Every row gives one point. The points of each table are mixes of a few directions, plus a little noise. How many directions does each table use, and how many do they share? Where both have some left over, give the other angles between the two spaces (their principal angles), to ten degrees, smallest first.

First:
[[ 0.18  0.14  0.15]
 [-0.27 -0.46 -0.28]
 [-0.07 -0.17 -0.06]
 [-0.27 -0.47 -0.28]
 [ 0.24 -0.15  0.23]
 [ 0.18  1.11  0.23]]
Second, 7 rows:
[[-0.11  0.07 -0.14]
 [-0.08  0.23 -0.39]
 [-0.57 -0.10  0.14]
 [ 0.68 -0.58  0.99]
 [-0.05  0.19 -0.31]
 [ 0.31 -0.03  0.06]
 [-0.18  0.17 -0.33]]
Directions: first 2, second 2, shared 1; angles 70

First:
[[-0.07 -0.01 -0.25  0.65]
 [ 0.11  0.03  0.37 -1.01]
 [-0.04 -0.40 -0.73 -0.76]
 [-0.05  0.04 -0.10  0.50]
 [-0.06  0.01 -0.18  0.47]
 [ 0.08  0.26  0.64  0.00]
 [ 0.02  0.16  0.25  0.31]
 [ 0.00 -0.02 -0.06 -0.16]]
Second:
[[-0.14 -0.50  0.19  0.13]
 [ 0.48  0.55 -0.41 -0.43]
 [-0.43 -0.53 -0.02 -0.56]
 [-0.22  0.23  0.20  0.43]
 [ 0.29  0.26  0.06  0.42]]
Directions: first 2, second 3, shared 1; angles 80

First:
[[-0.05 -0.47 -0.13  0.18  0.08 -1.23  0.34  0.62]
 [ 0.02  0.43  0.07 -0.15 -0.06  0.92 -0.23 -0.51]
 [ 0.02 -0.32  0.00  0.10  0.03 -0.45  0.06  0.31]
 [-0.01  0.24  0.02 -0.09 -0.03  0.42 -0.08 -0.26]
 [-0.10  0.37 -0.14 -0.09 -0.03 -0.07  0.18 -0.19]
 [-0.06  0.06 -0.10  0.00  0.01 -0.37  0.18  0.07]
 [ 0.10  0.02  0.16 -0.04 -0.03  0.75 -0.32 -0.24]
 [ 0.07  0.28  0.16 -0.12 -0.06  1.09 -0.36 -0.48]
 [ 0.01 -0.61 -0.05  0.22  0.08 -1.08  0.22  0.66]]
Second (7 x 8):
[[ 0.03 -0.05 -0.12  0.27  0.11  0.10  0.06 -0.01]
 [-0.07  0.13  0.30 -0.70 -0.28 -0.25 -0.14  0.01]
 [-0.06  0.12  0.28 -0.65 -0.26 -0.23 -0.14  0.01]
 [ 0.16 -0.32 -0.75  1.78  0.70  0.64  0.37 -0.03]
 [-0.03  0.07  0.16 -0.37 -0.15 -0.13 -0.08  0.01]
 [-0.05  0.11  0.25 -0.59 -0.24 -0.21 -0.12  0.01]
 [ 0.03 -0.05 -0.12  0.27  0.10  0.09  0.06  0.00]]
Directions: first 2, second 1, shared 0; angles 80

First:
[[-0.01 -0.09 -0.01 -0.04 -0.08 -0.04  0.07  0.35 -0.07 -0.32  0.15]
 [-0.55 -0.10  0.01 -0.15  0.45 -0.21  0.00 -0.69  0.00  0.10 -0.27]
 [-0.61  0.00  0.01 -0.17  0.20 -0.01  0.29  0.03  0.14 -0.36 -0.03]
 [-0.21  0.07  0.30 -0.20  0.48 -0.10  0.14 -0.23 -0.07 -0.07  0.43]
 [ 0.15 -0.08  0.00  0.02  0.05  0.22  0.32  0.30 -0.13  0.41  0.33]
 [-0.35 -0.77 -0.04  0.01  0.47 -0.29 -0.40 -0.25 -0.16  0.15 -0.44]
 [ 0.10 -0.04 -0.18  0.15 -0.26  0.57  0.48  0.81  0.20  0.35  0.25]
 [ 0.95  0.84  0.31  0.37 -0.39  0.51 -0.59 -0.17  0.81  0.35  0.14]
 [ 0.56  0.17 -0.48  0.03 -0.95 -0.61 -0.28 -0.13 -0.71 -0.65 -0.53]]
Second (10 x 11):
[[ 0.26  0.54 -0.02 -0.48  0.74 -0.11 -0.35 -0.22  0.06 -0.43 -0.33]
 [ 0.11  0.52 -0.05 -0.15  0.51 -0.04 -0.24 -0.08  0.11 -0.45 -0.37]
 [-0.09 -0.47  0.05  0.16 -0.49  0.04  0.23  0.08 -0.08  0.37  0.32]
 [-0.51 -0.18 -0.11  1.14 -0.86  0.19  0.37  0.54  0.13  0.05 -0.02]
 [ 0.18 -0.66  0.15 -0.50 -0.22 -0.06  0.15 -0.22 -0.25  0.61  0.55]
 [-0.02  0.96 -0.17  0.21  0.66  0.01 -0.32  0.08  0.29 -0.85 -0.73]
 [-0.17 -0.55  0.03  0.28 -0.63  0.06  0.28  0.15 -0.09  0.45  0.36]
 [ 0.08 -0.65  0.12 -0.27 -0.38 -0.03  0.20 -0.13 -0.21  0.61  0.53]
 [ 0.01  0.14 -0.02  0.01  0.10  0.00 -0.04  0.02  0.03 -0.12 -0.09]
 [ 0.20  0.34 -0.01 -0.42  0.53 -0.09 -0.25 -0.19  0.02 -0.25 -0.20]]
Directions: first 6, second 2, shared 0; angles 40, 50

First (8 x 12):
[[-0.14 -0.55 -0.38 -0.12 -0.82  0.13 -0.70  0.12 -0.57  0.26  0.02  0.70]
 [ 0.04  0.16  0.09  0.03  0.18 -0.03  0.18 -0.01  0.14 -0.07 -0.02 -0.16]
 [ 0.03  0.11  0.09  0.04  0.14 -0.04  0.10 -0.02  0.11 -0.03  0.01 -0.15]
 [-0.14 -0.56 -0.41 -0.15 -0.84  0.12 -0.75  0.11 -0.62  0.27  0.03  0.79]
 [ 0.09  0.35  0.22  0.09  0.51 -0.10  0.46 -0.08  0.37 -0.17 -0.01 -0.44]
 [-0.09 -0.40 -0.29 -0.11 -0.62  0.12 -0.55  0.09 -0.46  0.21  0.00  0.55]
 [ 0.17  0.58  0.41  0.13  0.88 -0.13  0.77 -0.11  0.62 -0.30 -0.01 -0.76]
 [ 0.10  0.37  0.25  0.09  0.54 -0.12  0.50 -0.06  0.38 -0.18  0.00 -0.49]]
Second, 11 rows:
[[-0.48 -0.06 -0.44  0.54 -0.62  0.21 -0.71  0.80 -0.59  0.44  0.19  0.61]
 [ 0.25 -0.14  0.15 -0.39  0.12 -0.08  0.21 -0.47  0.18 -0.20 -0.12 -0.14]
 [-0.37 -0.01 -0.32  0.42 -0.43  0.16 -0.50  0.61 -0.42  0.33  0.15  0.42]
 [ 0.06 -0.82 -0.34 -0.55 -0.90  0.08 -0.70 -0.33 -0.55  0.13 -0.09  0.75]
 [-0.32  0.37 -0.08  0.59  0.08  0.08 -0.07  0.63 -0.08  0.19  0.15 -0.02]
 [ 0.27  0.00  0.23 -0.33  0.31 -0.12  0.37 -0.47  0.31 -0.24 -0.11 -0.31]
 [ 0.37 -0.07  0.28 -0.48  0.33 -0.15  0.43 -0.65  0.36 -0.31 -0.16 -0.34]
 [-0.04  0.35  0.13  0.25  0.37 -0.03  0.28  0.16  0.22 -0.04  0.04 -0.31]
 [ 0.35 -0.57  0.02 -0.74 -0.28 -0.06 -0.08 -0.74 -0.03 -0.17 -0.19  0.18]
 [ 0.00  0.39  0.19  0.23  0.47 -0.05  0.38  0.11  0.29 -0.09  0.03 -0.39]
 [-0.11  0.56  0.18  0.46  0.54 -0.03  0.39  0.33  0.30 -0.03  0.09 -0.45]]
Directions: first 1, second 2, shared 1

First (10 x 18):
[[-0.08  0.17  0.89 -0.19 -0.54 -0.72 -0.12  0.54 -0.39  0.96 -0.37 -0.11
   0.32 -0.66 -0.08  0.76  0.27 -0.46]
 [ 0.21  0.00 -0.40  0.13 -0.04  0.26  0.06 -0.05  0.39 -0.56  0.21  0.14
  -0.18  0.08  0.06 -0.63 -0.12  0.18]
 [-0.39 -0.14 -0.31 -0.03  0.77  0.29 -0.03 -0.68 -0.41 -0.08 -0.03 -0.12
  -0.06  0.47  0.04 -0.08  0.09 -0.03]
 [ 0.02 -0.15 -0.35  0.09  0.28  0.32  0.03 -0.21  0.19 -0.35  0.16  0.03
  -0.13  0.44 -0.04 -0.03 -0.20  0.30]
 [ 0.28  0.12 -0.24  0.08 -0.33  0.08  0.07  0.14  0.41 -0.45  0.14  0.16
  -0.13 -0.27  0.11 -0.77 -0.01  0.03]
 [-0.35  0.30  1.25 -0.33 -0.51 -1.03 -0.14  0.46 -0.97  1.46 -0.66 -0.26
   0.48 -1.00 -0.02  0.86  0.64 -0.92]
 [ 0.17 -0.01 -0.41  0.11  0.03  0.27  0.05 -0.11  0.36 -0.54  0.20  0.12
  -0.16  0.11  0.06 -0.61 -0.13  0.20]
 [ 0.24 -0.02 -0.17  0.10 -0.18  0.15  0.03  0.16  0.40 -0.33  0.19  0.11
  -0.09  0.05 -0.02 -0.17 -0.21  0.24]
 [-0.10 -0.08 -0.06  0.01  0.19  0.10  0.01 -0.11 -0.04 -0.01  0.01 -0.03
   0.00  0.22 -0.01  0.15 -0.07  0.08]
 [-0.04 -0.22 -0.15  0.08  0.31  0.26  0.00 -0.14  0.07 -0.09  0.12 -0.04
  -0.03  0.56 -0.11  0.52 -0.29  0.38]]
Second (10 x 18):
[[ 0.48  0.67  0.45  0.49  0.59 -0.32  0.49 -0.15 -0.36 -1.43  0.61  0.82
  -0.54  0.34 -0.95 -0.65  0.93 -0.29]
 [-0.20 -0.12 -0.02  0.18 -0.33  0.14  0.31  0.26  0.23  0.17 -0.22 -0.55
  -0.06  0.08  0.28  0.05 -0.11  0.08]
 [-0.32 -0.10 -0.15 -0.12  0.05 -0.06 -0.46 -0.01 -0.09  0.27 -0.09  0.01
   0.12 -0.13  0.21  0.09 -0.35  0.01]
 [-0.04 -0.35  0.68 -0.30 -0.17 -0.13  0.10  0.40  0.27  0.12 -0.45 -0.08
  -0.45  0.50  0.35 -0.15  0.42  0.64]
 [-0.07  0.31 -0.18  0.24  0.31 -0.40 -0.03 -0.29 -0.56 -0.62  0.30  0.43
   0.10  0.09 -0.50 -0.26  0.11 -0.24]
 [-0.37 -0.43 -0.31 -0.08 -0.35 -0.60  0.24 -0.10 -0.70  0.38 -0.26 -0.63
   0.42  0.34  0.03 -0.04 -0.10  0.45]
 [-0.09  0.16 -0.37  0.16  0.05  0.61 -0.41  0.06  0.47  0.32  0.19 -0.07
   0.06 -0.65  0.30  0.32 -0.60 -0.50]
 [ 0.13 -0.04  0.40 -0.28 -0.27  0.06  0.12  0.11  0.50 -0.20 -0.67  0.47
   0.11  0.36  0.43  0.27  0.15  0.03]
 [ 0.47 -0.16 -0.29 -0.20 -0.07  0.19  0.26 -0.21 -0.10  0.56  0.25 -0.44
   0.27 -0.28 -0.25  0.17 -0.03  0.07]
 [ 0.06  0.04 -0.22 -0.10  0.22  0.47 -0.58 -0.03  0.33  0.49  0.28  0.03
  -0.01 -0.62  0.13  0.25 -0.48 -0.28]]
Directions: first 3, second 6, shared 0; angles 60, 60, 90

First (9 x 20):
[[ 0.47  0.44  0.59 -0.78  0.11 -0.13 -0.31  0.19 -0.45 -0.25  0.13  0.18
   0.32  0.54 -0.02 -0.24  0.48  0.14 -0.43 -0.44]
 [-0.15 -0.55 -0.14  0.44 -0.17  0.21  0.07 -0.20  0.23  0.71 -0.84 -0.03
  -0.48  0.01  0.07  0.48 -0.25 -0.07  0.68  0.48]
 [-0.25  0.51 -0.14 -0.13  0.01 -0.26  0.18 -0.23 -0.91 -0.15  0.67  0.19
   0.31 -0.39 -0.11 -0.30 -0.43  0.43 -0.22  0.10]
 [-0.41 -0.21 -0.59  0.71 -0.01  0.02  0.34 -0.02  0.57 -0.27  0.45 -0.25
   0.04 -0.60  0.00 -0.03 -0.30 -0.22  0.02  0.11]
 [ 0.34  0.30  0.45 -0.61  0.07 -0.07 -0.22  0.08 -0.48  0.00 -0.09  0.22
   0.07  0.44 -0.03 -0.11  0.30  0.17 -0.17 -0.20]
 [ 0.42 -0.43  0.40 -0.17 -0.06  0.17 -0.29  0.15  0.40  0.44 -0.96 -0.01
  -0.36  0.62  0.06  0.38  0.40 -0.24  0.32 -0.01]
 [-0.59 -0.05 -0.50  0.53 -0.13 -0.07  0.34 -0.43 -0.50  0.48  0.06  0.09
  -0.18 -0.62  0.00  0.11 -0.84  0.35  0.45  0.61]
 [-0.21 -0.02 -0.41  0.44  0.06 -0.01  0.20  0.08  0.56 -0.54  0.61 -0.24
   0.18 -0.44 -0.03 -0.17 -0.05 -0.21 -0.23 -0.15]
 [ 0.48  0.01  0.39 -0.35  0.11  0.04 -0.31  0.37  0.55 -0.43 -0.05 -0.11
   0.12  0.53  0.01 -0.10  0.70 -0.33 -0.35 -0.53]]
Second:
[[-0.24 -0.02  0.46  0.20 -0.05  0.47 -0.22 -0.12  0.11  0.21 -0.09 -0.29
   0.26 -0.37 -0.19  0.29  0.15  0.30 -0.02  0.05]
 [ 0.08  0.51  0.53 -0.22  0.06  0.05 -0.16 -0.29 -0.31 -0.05  0.41 -0.19
   0.47 -0.12 -0.21 -0.08  0.34  0.37 -0.17 -0.40]
 [-0.30 -0.01  0.52  0.11 -0.07  0.51 -0.23 -0.09 -0.19  0.26 -0.18 -0.16
   0.18 -0.37 -0.16  0.34 -0.02  0.42 -0.09  0.23]
 [ 0.38 -0.15 -1.11 -0.46  0.06 -0.98  0.43  0.48 -0.46 -0.29 -0.12  0.84
  -0.71  0.82  0.49 -0.61 -0.59 -0.53  0.06  0.24]
 [-0.06  0.29  0.65  0.13  0.02  0.39 -0.20 -0.34  0.16  0.09  0.29 -0.47
   0.49 -0.36 -0.28  0.17  0.46  0.32 -0.07 -0.37]
 [-0.12 -0.18 -0.18 -0.04 -0.05 -0.04  0.04  0.22 -0.26  0.10 -0.29  0.25
  -0.27  0.06  0.13  0.04 -0.37 -0.01  0.02  0.38]
 [-0.10  0.01  0.43  0.44  0.01  0.48 -0.17 -0.33  0.75  0.03  0.15 -0.62
   0.41 -0.43 -0.27  0.29  0.52  0.09  0.02 -0.36]
 [ 0.24  0.38  0.10 -0.34  0.08 -0.25  0.03 -0.15 -0.30 -0.13  0.36  0.07
   0.19  0.14 -0.05 -0.25  0.18  0.08 -0.11 -0.33]
 [-0.10 -0.27 -0.03  0.33 -0.03  0.23 -0.01  0.02  0.49  0.04 -0.16 -0.22
  -0.05 -0.15 -0.02  0.21  0.07 -0.13  0.12  0.05]
 [ 0.23 -0.58 -1.39 -0.16  0.02 -0.85  0.50  0.60  0.04 -0.24 -0.44  0.79
  -0.98  0.78  0.60 -0.44 -0.69 -0.82  0.18  0.50]]
Directions: first 3, second 3, shared 1; angles 40, 90

First, 10 rows:
[[-0.81 -0.40 -0.35 -0.55 -0.06  0.08 -0.03 -0.25  0.05  0.21  0.15 -0.62
  -0.05  0.24  0.57 -0.25  0.20  0.31 -0.01 -0.26  0.01  0.43  0.25 -0.39
   0.05 -0.62 -0.04  0.66  0.20 -0.24 -0.11  0.12]
 [-1.12 -0.56 -0.49 -0.76 -0.07  0.12 -0.05 -0.35  0.07  0.30  0.21 -0.86
  -0.07  0.34  0.79 -0.35  0.28  0.44 -0.01 -0.37  0.01  0.60  0.35 -0.55
   0.07 -0.87 -0.05  0.90  0.28 -0.34 -0.15  0.17]
 [-1.07 -0.53 -0.47 -0.72 -0.07  0.11 -0.05 -0.33  0.07  0.28  0.19 -0.82
  -0.07  0.32  0.75 -0.34  0.26  0.41 -0.01 -0.36  0.00  0.57  0.33 -0.52
   0.06 -0.82 -0.04  0.86  0.27 -0.32 -0.15  0.16]
 [-0.89 -0.44 -0.39 -0.60 -0.07  0.09 -0.03 -0.27  0.05  0.23  0.16 -0.68
  -0.06  0.26  0.63 -0.28  0.22  0.34  0.00 -0.30  0.01  0.47  0.27 -0.44
   0.06 -0.69 -0.04  0.72  0.22 -0.27 -0.12  0.14]
 [ 0.83  0.41  0.36  0.56  0.06 -0.09  0.03  0.26 -0.05 -0.22 -0.16  0.63
   0.05 -0.25 -0.59  0.26 -0.20 -0.32  0.00  0.28 -0.01 -0.45 -0.26  0.41
  -0.05  0.64  0.04 -0.67 -0.21  0.25  0.12 -0.13]
 [ 0.65  0.32  0.28  0.44  0.04 -0.07  0.03  0.20 -0.04 -0.17 -0.12  0.50
   0.04 -0.19 -0.46  0.20 -0.16 -0.25  0.00  0.21 -0.01 -0.35 -0.20  0.32
  -0.04  0.50  0.03 -0.52 -0.17  0.20  0.09 -0.10]
 [ 0.79  0.39  0.34  0.54  0.06 -0.08  0.03  0.25 -0.05 -0.21 -0.15  0.61
   0.05 -0.24 -0.56  0.25 -0.19 -0.30  0.01  0.26  0.00 -0.43 -0.24  0.39
  -0.05  0.62  0.03 -0.64 -0.20  0.24  0.11 -0.12]
 [ 0.99  0.49  0.43  0.67  0.07 -0.10  0.04  0.31 -0.06 -0.26 -0.18  0.76
   0.06 -0.29 -0.70  0.31 -0.24 -0.38  0.01  0.33  0.00 -0.53 -0.30  0.49
  -0.06  0.76  0.04 -0.79 -0.25  0.30  0.14 -0.15]
 [-0.17 -0.08 -0.07 -0.12 -0.01  0.02  0.00 -0.05  0.01  0.04  0.03 -0.13
  -0.01  0.05  0.12 -0.06  0.04  0.06  0.00 -0.06  0.00  0.09  0.05 -0.09
   0.01 -0.13 -0.01  0.13  0.04 -0.05 -0.02  0.03]
 [ 0.79  0.39  0.35  0.53  0.05 -0.08  0.04  0.25 -0.05 -0.21 -0.15  0.61
   0.05 -0.23 -0.56  0.25 -0.20 -0.31  0.00  0.26  0.00 -0.42 -0.24  0.39
  -0.05  0.61  0.03 -0.64 -0.20  0.24  0.11 -0.12]]
Second, 10 rows:
[[ 0.89  0.46 -0.30  0.32 -0.10 -0.35  0.08  0.39  0.49 -0.76 -0.26  0.11
   0.19 -0.60 -0.11  0.64 -0.12 -0.12 -0.31 -0.19  0.26  0.25 -0.23  0.48
   0.09 -0.17  0.20 -0.13 -0.04  0.28  0.06 -0.15]
 [-0.07 -0.06  0.35 -0.54 -0.33 -0.41  0.01 -0.51 -0.04  0.50 -0.12 -0.32
   0.12  0.50  0.49 -0.33  0.00 -0.18  0.05 -0.37  0.40 -0.03  0.25  0.12
   0.02 -0.16  0.02  0.88  0.09 -0.15 -0.31  0.13]
 [ 0.14 -0.21 -0.19 -0.62 -0.60  0.15  0.41 -1.05  0.02  0.62 -0.24  0.10
  -0.25  0.38  0.80 -0.19  0.15 -0.66  0.13  0.16  0.30  0.66  0.93 -0.42
   0.06 -0.08 -0.58  0.65 -0.48  0.37 -0.19 -0.28]
 [-0.09 -0.04  0.41  0.08  0.66  0.43 -0.43  0.42 -0.75  0.21  0.19  0.34
   0.01  0.38 -1.09 -0.29  0.17  0.23  0.20  0.49 -0.62 -0.75 -0.71  0.00
  -0.49  0.85  0.34 -1.11  0.02 -0.09  0.45  0.30]
 [-0.05 -0.17 -0.59 -0.31 -0.10  0.13  0.10 -0.07  0.24 -0.23 -0.04 -0.25
  -0.10 -0.16  0.34  0.20  0.20  0.05 -0.14  0.02 -0.01  0.66  0.13 -0.27
   0.05 -0.44  0.02  0.18 -0.13  0.08  0.09 -0.02]
 [ 0.62 -0.02  0.49  0.28 -0.25 -0.54  0.30  0.00  0.50 -0.06  0.26 -0.07
  -0.14 -0.21  0.11  0.29 -0.18 -0.10 -0.10  0.22  0.42  0.08 -0.16  0.36
   0.52  0.27  0.32 -0.02 -0.53 -0.34  0.03  0.41]
 [ 0.46  0.18 -0.28  0.08  0.23  0.09 -0.13  0.39 -0.01 -0.45 -0.14  0.17
   0.05 -0.28 -0.45  0.32  0.11  0.04 -0.12  0.11 -0.20  0.04 -0.42  0.12
  -0.22  0.10  0.25 -0.55 -0.02  0.21  0.27  0.00]
 [ 0.06 -0.06  0.02  0.08 -0.12 -0.01  0.17 -0.11  0.16 -0.01  0.05  0.02
  -0.10 -0.09  0.14  0.06 -0.02 -0.08  0.01  0.13  0.10  0.16  0.13 -0.06
   0.17  0.04 -0.08 -0.02 -0.21 -0.02  0.02  0.00]
 [-0.75  0.25 -0.06  0.65  0.46  0.81 -0.31  0.35 -0.69  0.02 -0.11  0.67
   0.10 -0.05 -0.60 -0.37 -0.13  0.12  0.26  0.00 -0.72 -0.83  0.13 -0.29
  -0.45  0.25 -0.61 -0.66  0.61  0.32 -0.03 -0.64]
 [-1.15 -0.22  0.18  0.01  0.10 -0.25 -0.19  0.21  0.07  0.11  0.36 -0.78
   0.12  0.15  0.40 -0.36 -0.14  0.71 -0.01 -0.65  0.10 -0.29 -0.02 -0.03
   0.22 -0.66  0.14  0.76  0.67 -0.69 -0.30  0.26]]
Directions: first 1, second 6, shared 1

First (9 x 32):
[[ 0.23  0.10  0.03  0.08 -0.09 -0.21 -0.08  0.17 -0.21 -0.38  0.11  0.12
  -0.19  0.27 -0.03  0.01  0.24 -0.07  0.10 -0.10  0.18  0.02 -0.10  0.24
  -0.31  0.23  0.06  0.17 -0.13  0.11 -0.18  0.23]
 [-0.52 -0.10 -0.13 -0.25  0.25  0.25  0.13 -0.35  0.42  0.95 -0.26 -0.18
   0.23 -0.31  0.00  0.12 -0.47  0.29 -0.21  0.16 -0.32  0.28  0.25 -0.48
   0.59 -0.36 -0.04 -0.31  0.17 -0.06  0.36 -0.31]
 [-0.38 -0.12 -0.06 -0.13  0.17  0.30  0.11 -0.27  0.34  0.66 -0.20 -0.18
   0.28 -0.40  0.04  0.01 -0.37  0.15 -0.18  0.15 -0.26  0.02  0.15 -0.36
   0.48 -0.34 -0.06 -0.22  0.16 -0.14  0.30 -0.37]
 [ 0.14  0.23 -0.09 -0.09 -0.02 -0.43 -0.11  0.19 -0.26 -0.09  0.08  0.19
  -0.40  0.73 -0.06  0.26  0.26  0.16  0.08 -0.17  0.18  0.58  0.09  0.22
  -0.36  0.41  0.26  0.14 -0.22  0.37 -0.23  0.59]
 [ 0.13 -0.04  0.09  0.11 -0.06  0.09  0.00  0.07 -0.05 -0.30  0.06  0.00
   0.08 -0.17  0.02 -0.14  0.08 -0.15  0.08  0.00  0.04 -0.33 -0.13  0.08
  -0.07 -0.02 -0.09  0.06  0.04 -0.12 -0.05 -0.09]
 [-0.15  0.08 -0.10 -0.18  0.07 -0.13  0.01 -0.06  0.04  0.41 -0.08  0.05
  -0.12  0.30 -0.05  0.23 -0.10  0.25 -0.06 -0.02 -0.06  0.51  0.20 -0.09
   0.07  0.08  0.15 -0.08 -0.05  0.20  0.05  0.20]
 [ 0.70  0.39 -0.02  0.14 -0.28 -0.89 -0.30  0.61 -0.76 -1.06  0.37  0.46
  -0.80  1.38 -0.10  0.27  0.84 -0.04  0.34 -0.41  0.59  0.57 -0.12  0.81
  -1.08  0.92  0.37  0.50 -0.47  0.59 -0.70  1.12]
 [ 0.14 -0.43  0.34  0.40 -0.13  0.78  0.15 -0.13  0.22 -0.64  0.04 -0.31
   0.75 -1.45  0.12 -0.79 -0.19 -0.66  0.01  0.25 -0.13 -1.62 -0.47 -0.11
   0.34 -0.60 -0.61 -0.05  0.37 -0.80  0.20 -1.09]
 [-0.29 -0.08 -0.03 -0.11  0.12  0.25  0.08 -0.21  0.27  0.49 -0.16 -0.13
   0.20 -0.35  0.02  0.02 -0.29  0.10 -0.13  0.11 -0.23  0.00  0.09 -0.30
   0.39 -0.25 -0.06 -0.20  0.14 -0.12  0.25 -0.30]]
Second, 9 rows:
[[-0.35 -0.27  0.42  0.18 -0.11  0.37  0.14  0.27  0.00  0.39  0.04  0.42
  -0.06  0.52 -0.45 -0.06  0.31  0.69  0.46 -0.14  0.00 -0.43  0.00 -0.14
  -0.36  0.19 -0.34  0.20  0.65 -0.12 -0.35  0.01]
 [-0.43 -0.62  0.37 -0.25  0.25  0.15  0.17 -0.44  0.64  0.76 -0.07  0.04
  -0.05 -0.63  0.44  0.39 -0.16  0.36  0.07 -0.02 -0.29 -0.16 -0.23 -0.51
   0.15 -0.51 -0.27 -0.21  0.14 -0.48  0.31 -0.04]
 [-0.15 -0.17 -0.45  0.31 -0.05 -0.27 -0.02  0.89 -0.27 -0.65 -0.02 -0.51
  -0.11  0.48 -0.11  0.38  0.90  0.30  0.80 -0.30  0.05  0.01 -0.22  0.46
  -0.63  0.17  0.33  0.09  0.30  0.08 -0.21  0.08]
 [ 0.47  0.80 -0.25 -0.05 -0.33 -0.04 -0.36 -0.22 -0.50 -0.37  0.12  0.11
   0.17 -0.06 -0.28 -0.53 -0.44 -0.54 -0.75  0.32  0.27  0.24  0.17  0.09
   0.33  0.22  0.39 -0.18 -0.26  0.56 -0.49 -0.06]
 [ 0.20  0.20 -0.21 -0.04 -0.39 -0.20 -0.65 -0.38 -0.27 -0.34  0.10 -0.64
   0.33 -0.34  0.18  0.42  0.38  0.05  0.08 -0.03  0.21  0.17 -0.45  0.16
  -0.39  0.30  0.65 -0.72 -0.18 -0.09 -0.46  0.32]
 [-0.45 -0.63  0.19 -0.34 -0.04  0.30  0.04 -0.03  0.27  0.89  0.02  0.48
  -0.23 -0.44 -0.05  0.07 -0.25  0.51 -0.05  0.15 -0.10 -0.52 -0.07 -0.66
   0.49 -0.57 -0.52 -0.14  0.60 -0.16 -0.16  0.16]
 [ 0.91  0.50 -0.13 -0.11 -0.25 -0.06 -0.19 -0.23 -0.53 -0.19  0.08  0.29
   0.04  0.42 -0.27 -0.61 -0.44 -0.77 -0.46  0.09  0.49 -0.07  0.57  0.35
   0.46  0.54 -0.43  0.16 -0.62  0.23  0.31  0.68]
 [-0.39  0.02 -0.19  0.20  0.74 -0.19  0.77  0.59  0.49 -0.33 -0.22 -0.09
  -0.29 -0.01  0.28 -0.10 -0.20 -0.32 -0.04 -0.02 -0.55  0.47  0.18  0.04
   0.17 -0.63  0.18  0.64 -0.16  0.23  0.59 -1.00]
 [ 0.19  0.20  0.26  0.09  0.18 -0.04  0.12 -0.45  0.17 -0.11 -0.07 -0.14
   0.21  0.04  0.24  0.00 -0.10 -0.28 -0.05 -0.08 -0.10  0.28  0.05  0.17
  -0.20  0.24  0.06  0.05 -0.50 -0.20  0.40 -0.14]]
Directions: first 2, second 6, shared 0; angles 30, 90
